Rows are points. The points of each table are mixes of a few directions, plus a little noise. How many directions does each table use, and how many do they share? Where both have some left over, give the other angles between the two spaces (their principal angles), to ten degrees, smallest first.
(in the rows, 128 means zero)

First, 5 rows:
[[132 129]
 [154 137]
 [ 61 106]
 [107 121]
 [186 147]]
Second:
[[ 81 112]
 [172 143]
 [169 141]
 [ 91 116]]
Directions: first 1, second 1, shared 1

First:
[[141 114 172 129]
 [118 140  93 126]
 [135 121 151 129]
 [ 93 167   9 123]
 [139 115 167 130]
 [124 132 116 127]
 [146 107 190 131]]
Second:
[[161 123 142 139]
 [ 71 145  78 110]
 [115 149  64 128]
 [189 114 170 149]
 [149 124 142 136]
 [ 86 111 175 108]]
Directions: first 1, second 2, shared 1

First (8 x 6):
[[155  79 108 116 132 134]
 [ 98 102 176  66 133 103]
 [130 174 152 161 104  87]
 [ 85 181 105 147 152 192]
 [157 111 136 132 111  94]
 [127 192 111 186 121 141]
 [169  62 115 109 124 113]
 [103 125 124 107 146 160]]
Second (7 x 6):
[[115 132 127 123 136 143]
 [ 71 147 118 104 163 197]
 [172 113 137 148 100  76]
 [ 75 144 118 105 161 190]
 [160 117 134 143 107  90]
 [111 134 125 122 138 148]
 [190 109 139 155  88  54]]
Directions: first 3, second 1, shared 1

First:
[[152 122 118 148 104 122 143 139]
 [152 128  76 157 166 124 121 165]
 [114 140 174 109 114 140 149  91]
 [ 92 170 140 111 176 155 108  94]
 [129 127 162 131 121 140 170 110]
 [134 167 107 178 146 160 147 120]
 [193  97  68  93  85  57  74 178]
 [117  77 197  86 127 121 179 122]
 [140 114  82 154 106 111  97 161]
 [ 58 139 152 115 136 150  90  99]]
Second:
[[122 113 126 104 224 131 143 152]
 [121 111 126 100 243 132 146 157]
 [133 141 129 148  48 125 115 108]
 [124 118 127 112 193 131 139 144]
 [133 141 130 147  47 124 115 108]
 [133 141 129 148  47 125 115 108]
 [130 133 129 137  93 127 122 119]]
Directions: first 5, second 1, shared 1

First (11 x 11):
[[132 128 124 139 122 121 147 150 127 125 144]
 [138 127 117 156 113 112 176 184 127 120 167]
 [129 128 127 130 127 127 131 132 128 127 131]
 [106 131 152  68 160 163  24   7 130 145  44]
 [130 128 125 134 125 125 138 140 128 126 136]
 [116 130 141  96 145 147  73  64 129 137  84]
 [127 128 129 125 130 130 122 121 128 129 123]
 [125 128 131 120 132 132 116 114 128 130 118]
 [137 127 118 153 115 113 171 179 127 121 163]
 [133 127 123 141 121 121 150 153 128 124 146]
 [135 127 121 146 118 117 159 164 127 123 153]]
Second (11 x 11):
[[131 127 126 134 124 125 139 141 128 126 136]
 [107 131 151  70 160 161  30  13 131 144  47]
 [132 128 124 139 122 122 146 149 127 125 143]
 [133 127 123 140 121 120 150 153 127 124 145]
 [133 127 123 140 122 121 148 151 128 125 145]
 [117 130 140  98 144 145  77  68 129 136  86]
 [125 129 130 122 131 131 119 116 129 129 120]
 [141 126 114 164 108 107 189 200 126 118 179]
 [125 129 132 120 132 133 113 112 128 130 116]
 [138 127 117 155 113 113 174 182 126 120 166]
 [127 128 129 125 129 130 124 123 129 129 124]]
Directions: first 1, second 1, shared 1

First:
[[157 127 130 123 108 175 184 163  63 106  63 175]
 [ 93 150  96 133 125 112 142 153 129 111 127 104]
 [130 166 114 140 127 142 141 104 128 117 146 118]
 [130 108 147 137 159 115  96  59 182 157 188 120]
 [145  85 150 152 128 124 121  95 143 155 147 142]
 [130 150 129  88 116 108  93 199 109 118  99 118]
 [151 143 147 145 126 155 101  37 158 137 164 102]
 [ 96 116 106 135  98 108 140 187 108 114  86 110]
 [115  89 135  64 158 180 190 172  83  96  25 184]
 [132 120 141 155 121  99  78  86 169 156 181  97]
 [131 153 114 135 144  90 120 154 137 140 181 138]]
Second, 10 rows:
[[ 94  81 123 100 183 114 161 149 142 132 121 167]
 [ 76 173 105 106 152 139 110  71 176 102 143  62]
 [172 156 164 118  72 115  25 130 131 140 128  75]
 [111 131 125 107 161 123 124 117 151 127 144 128]
 [191 137 144 175  83 123 119 136  97 151 152 149]
 [101 154 115  83 167 149 142 120 138 102 115 124]
 [188 147 163 122  88 121  62 148 111 145 131 122]
 [ 89  77 115 134 140 122 170 145 127 125  97 143]
 [167 152 112 191  73 166 195 132  65 115 111 153]
 [ 91  72 114 144 161 107 172 132 144 140 137 156]]
Directions: first 6, second 5, shared 5

First, 8 rows:
[[129  95 127 116 138  99 141 134 104 115 138 129 112 121 145  98 120 108]
 [ 71 249 202 201 101 117 126 171 177 159 147  72 147 157  67 127 205 114]
 [129 129 122 123 113 103 137 105  96 153 106 141 130 127 120 135  79 104]
 [132  60 117 134 114  92 119 113  92 146 133 136 127 152 139 116 101 114]
 [140 174 131  84  92  86 109 127  72 149  86 139 135 145 101  34  73  89]
 [154  58  92 125 157 196 110 119 174  96 148 143 130 121 167 187 159 194]
 [136 135 116 110 154 158 146 128 146 102 127 136 118  93 144 155 132 142]
 [132 126 118 130 152 171 134 129 166 105 138 130 126 107 143 172 153 159]]
Second:
[[139  61 110 105 109  56 136 103  45 153 112 152 118 140 138  82  50  78]
 [103 114 171 154 146  96 126 190 141  92 187  84 109 143 139  47 217 117]
 [140  87 111 107 135 106 141 112  95 122 122 142 115 115 148 117  91 111]
 [136 150 120 121 152 180 137 127 167 105 127 133 126  99 138 173 148 159]
 [126 195 129 149  97 165 107 108 155 173  95 133 163 148  88 182 116 150]
 [138 115 110 119 100 103 122  92  85 164  96 150 138 139 116 133  60 106]
 [120 125 143 135 155 141 134 161 156  91 160 109 113 115 143 111 184 140]
 [129 148 126 134 113 132 119 115 128 151 111 134 143 138 112 146 111 130]
 [106 208 158 171  99 155  99 145 174 159 126 105 160 165  81 149 172 150]
 [157 119  79  88 152 178 151  86 132 116  96 168 124  78 151 205  74 150]
 [116  91 152 132 154  98 136 172 127  83 177 102 102 125 153  63 187 113]]
Directions: first 5, second 3, shared 3

First, 9 rows:
[[132 124 125 154 121 126 144 192 132 143 127 121  80 137  79 151 155 129
   77 126]
 [141 140 134 130  92 141 132 143 122 148 105 148 113 149 144 115 141 133
  125 102]
 [120 103 108 119 139 129 137 173  89 119 139 127 109 121 102 125 168 137
  127 160]
 [117 136 115  69 167 154 126 141  59  93 146 162 133 126  90 134 159 147
  176 209]
 [121 123 129 152 157 123 137 162 106 134 164  90  94  94 100 136 135 123
   91 151]
 [150 214 181 111 107 147 102   7 219 133  85 174 189 173 171 151  34 117
  162  74]
 [122  85 110 139 112 110 126 116 112 134 131 101 143 104 190  80 135 124
  144 104]
 [128 129 131 136 126 138 131 148  83 144 146 114 105 106 147 102 142 130
  124 133]
 [121 102 117 141 133  85 120  71 231 105 107 115 183 144 130 156  83 110
  126  93]]
Second, 10 rows:
[[115 113 127 113 166  99 107  80 117 107 159 119 164 140 150 155 125 127
  147 137]
 [142 128 101 131  59 174 168 194 189 136  45 158 104 108  74  75 125 129
  127 122]
 [121 121 145 151 165  85 106  95 115 133 177  92 134 141 159 168 124 120
  102 109]
 [133 119 125 163 105 124 145 171 152 149 116 113  94 122 107 126 137 121
   84 106]
 [112 118 144 117 196  73  88  49 117 103 186 110 178 161 165 194 118 124
  138 128]
 [132 172 173 137 163 108  97  58 128 137 169 119 145 159 166 179  95 121
  115 103]
 [127  98 102 140 106 121 146 169 168 125  98 127 117 127  91 124 141 125
  109 122]
 [129 151 140  99 141 138 114  88 116 116 133 150 156 138 142 133 114 130
  164 142]
 [129 115 106 123  87 174 152 170  78 142 107 121 105  59 154  25 142 134
  160 146]
 [140 144 114 107  93 183 156 210 100 133  86 172  83 125  67 102 166 146
  134 162]]
Directions: first 5, second 5, shared 4; angles 60

First:
[[122 110 109 138 154 135 128  94 155 147 117 129 152 171 146 148 173 118
  136 127  60 168 109 108]
 [152 136 144 119 141 120 112 137 101 123 150 106  96 104 113 123 118 139
  126 130 223  87 161 149]
 [134 167 147 109  91 124 123 180 103 156 101 128 150 101 105  95 109 104
  126 151 133 118 115 148]
 [129 106 121 137 145 123 132 106 135  86 164 128  98 122 141 145 114 153
  121 110 160 110 154 122]
 [127 127 106 131 152 132 121 109 154 169 102 129 184 173 148 140 187  95
  135 145  21 180  95 111]
 [124 164 126 113  91 111 134 176 124 129 112 147 175 101 131 102  99  98
  113 151  63 130 109 134]
 [101 105 121 145 122 159 141  96 154 163  88 136 138 179 125 140 166 126
  150 116  67 184  87 104]
 [143 122 137 126 141 117 121 126 112  91 169 117  84 100 126 132 100 154
  119 116 216  83 169 140]
 [123 115 142 133 114 131 138 127 116  89 152 130  73 102 116 127  84 164
  126 104 211  93 154 133]]
Second (8 x 24):
[[142 123 128  64 126 143 153 147  91 176  52 104 188 137  91  97 249  49
  189 196 153 122  89 157]
 [133 142 130 128 110 109 140 147 132 116 135 135 145 100 123 112 121 115
  113 145 111 125 124 135]
 [111 106 151 161  79 152 145 118 129 126 123 133  56 122 102 123  79 171
  132  89 198 128 138 119]
 [111 119 109 140 135 139 112 117 136 116 136 144 117 154 170 154  75 153
  120  91  80 135 142 101]
 [114 148 131 104 166 130 106 138 113 107 141 130 141 129 136 140 116 143
  128 120 131 109 121 138]
 [115 120 137 117  55 141 169 157 113 131  82 141 124 105  99  93 116 108
  149 140 148 122 112 133]
 [168 138 120 160 182  88 103  98 165 134 186 110 141 127 145 145 163 125
   87 143  96 147 149 127]
 [130 128 119 151 171 123  97 101 146 119 168 127 112 148 159 160 104 160
  105  99 107 136 148 113]]
Directions: first 4, second 5, shared 2; angles 40, 40
